Each row is a point. To make a cloud, some directions were put in groups of two or more. Within a group, all points are equally far from the middle, so they leave a hole (a ring in 2 directions, a hollow ball in 3). The other directions are filled evenly. Then the cloud was stretched, turned, moved and blurred a little. Count the holes, and give their numbers of directions, smallest first.
(in the rows, 128 means zero)

Cloud (21 x 3):
[[ 65 153 135]
 [ 98  71 179]
 [ 94  58  82]
 [106  89 188]
 [ 48 109 130]
 [183  75 125]
 [ 53 120 148]
 [184  90 147]
 [162  56 100]
 [130  85  62]
 [172 120 166]
 [118 130  63]
 [125 180 124]
 [117  54  79]
 [127  36 121]
 [ 68 147 100]
 [148  49 152]
 [174 152 109]
 [151 141  74]
 [110  48 163]
 [ 71 158 133]]
Holes: 1 (3)

Cloud (28 x 4):
[[188 128 111 208]
 [193 120 107 172]
 [143  49 145  64]
 [110 175  68 155]
 [ 67  54  71 110]
 [161 107 212 151]
 [188 113  67  68]
 [ 60  85 114 143]
 [125 179 162 117]
 [149 168 154  87]
 [162 142  43 121]
 [181  99  74 118]
 [115 156 117  51]
 [ 67 143 113 105]
 [121 181  69 160]
 [100 149 205 164]
 [125  69 174 154]
 [163 171  61 135]
 [138  82 196 153]
 [ 50  71 109  98]
 [127 209 148 167]
 [ 97 140 190 133]
 [ 86  82 168 163]
 [ 49 102  63  91]
 [ 94 152 141  85]
 [ 83 129 179 133]
 [129 110 195  98]
 [156  93 143 214]]
Holes: 1 (3)

Cloud, 28 rows:
[[ 89  81 165 126]
 [193 103 158 141]
 [191 133 102  67]
 [166 162  90 171]
 [188  90 122  74]
 [160 174 174  74]
 [141  63 153 138]
 [155 176 158  56]
 [ 47 151 108 154]
 [ 64 159  97  62]
 [ 85  87 100  55]
 [111  93  82 176]
 [ 50 127 107 163]
 [194 147 170 130]
 [163 102  66  88]
 [ 96 149 182  77]
 [141  96  57 107]
 [ 89 157 185 124]
 [124 172 164  52]
 [ 66 184 129 158]
 [ 79  91 146 164]
 [ 83 169 115  46]
 [106 174 136  42]
 [174 127  69  93]
 [138  98  56 118]
 [138 200  91  84]
 [ 71 128 118  44]
 [100 206 125 160]]
Holes: 2 (2, 2)

Cloud:
[[132 115 103 182 108  36]
 [128 133  76 201 128 186]
 [142 159 163  82  82  96]
 [146 167  67 170 140  84]
 [145  69  91 163 104  83]
 [169  73  83 127 122 140]
 [120 105  95 186  78  62]
 [155 150  54 182 165 166]
 [135  91 110 122  84 112]
 [ 82 148 124 194  94 105]
 [190 124 131 121  87 153]
 [141 138 107 103 207 132]
 [152 203  86 133  91  98]
 [192 155 106  77 139 145]
 [ 72 159  94 161 101  95]
 [181 166 151 186 134 141]
 [167 138 134 125 149 169]
 [142 196  84 122 169 106]
 [160 105 157 155  52  99]
 [153  74  74 181 114 123]
 [160  85  98 100 135 171]
 [137 105 109 123   7 144]
 [154 158  53 177 141 192]
 [122 136  40 159  88 128]
 [128  72  73  73  50 182]
 [106 109  82 176 148  55]
 [150  90 105 157 154 174]
 [167 226  74 165 116 108]
 [ 83 108  99  74  86  76]
 [155 173 184  96 145  78]
 [ 94 122 163  94 103 149]
 [202 142 154 147 149 135]
 [108 182  92  85 109 126]
 [ 94  96 104 117  30 141]
 [159 179 123 155 102  93]
 [145  83 112 127 126 183]
 [100 118  41  86  98  64]
 [182  94  91 122 126  90]
 [105  74 154 172 120  84]
 [122 151  47 165 140 188]
 [122  73 162 121  98 131]
 [171  91  99  96 106  90]
 [233 131 133 170 143 124]
 [122  72 117  88  82 178]
 [164 189  87 139 117 116]
 [118 179  41 153  82  79]
 [100 156 166 100 166 119]
 [ 98  80 124 196  96 100]
 [162  46  99  86  98 135]
 [ 86 146 149 188 133  97]]
Holes: 0

Cloud (53 x 6):
[[109 127  88  49  91 113]
 [178 107 174 167  71 195]
 [143  76 189  72 136 181]
 [160 134 138  52  47 187]
 [141  59 143  97 100 204]
 [167 157 153  47 154 110]
 [106 185 162  55 125 119]
 [234  87 108  88  81 149]
 [138  93 112 175  65 179]
 [180  68 133 153  94 201]
 [141 132  48 106 120 147]
 [189 144 152 191 156 154]
 [136 196 153 140  70 121]
 [178 140  77 170 166 167]
 [172 118 169 194 144 140]
 [240 103 133 117  55 158]
 [219 154 168 163 123 151]
 [154 128 187 136  33 111]
 [ 60 113 157  86 121 154]
 [145 149 117  37  68 162]
 [137 151 153 138  31  98]
 [175 151 164  45 160 134]
 [136 104 190  37  77 187]
 [106 176 145  73  99  83]
 [136 105 113  42  51 140]
 [143 100 104  91 194 135]
 [196 143 181 179 134 150]
 [183 176 161 176 157 143]
 [135 174 138 162  92 186]
 [140 173 104 140 123  54]
 [180 194 117 103 121 190]
 [149  71 130 102 141  81]
 [ 70 159 139 123 173 118]
 [111 128 213  81  69 132]
 [165 108 197 105  71  93]
 [142 124 170 167 177 115]
 [165 164 125  75  60 189]
 [165 142 187  66 164 131]
 [221 118  79 174 112 108]
 [131 118 133 180  72 185]
 [174 168  90  97  56 156]
 [163 186 121 177 155 169]
 [128  92  93  59  57 140]
 [182 112 133  54 136  93]
 [117 132 122  93 109 212]
 [190  94 124  70  28 167]
 [137  93 177 192  90 143]
 [172  96 122 182 121  68]
 [245 109  97 123  88 137]
 [234 164 134 150 109 131]
 [ 64 107 113  94 105 100]
 [188  82 128 180  65  84]
 [133 102 116 179  70 182]]
Holes: 3 (2, 2, 2)
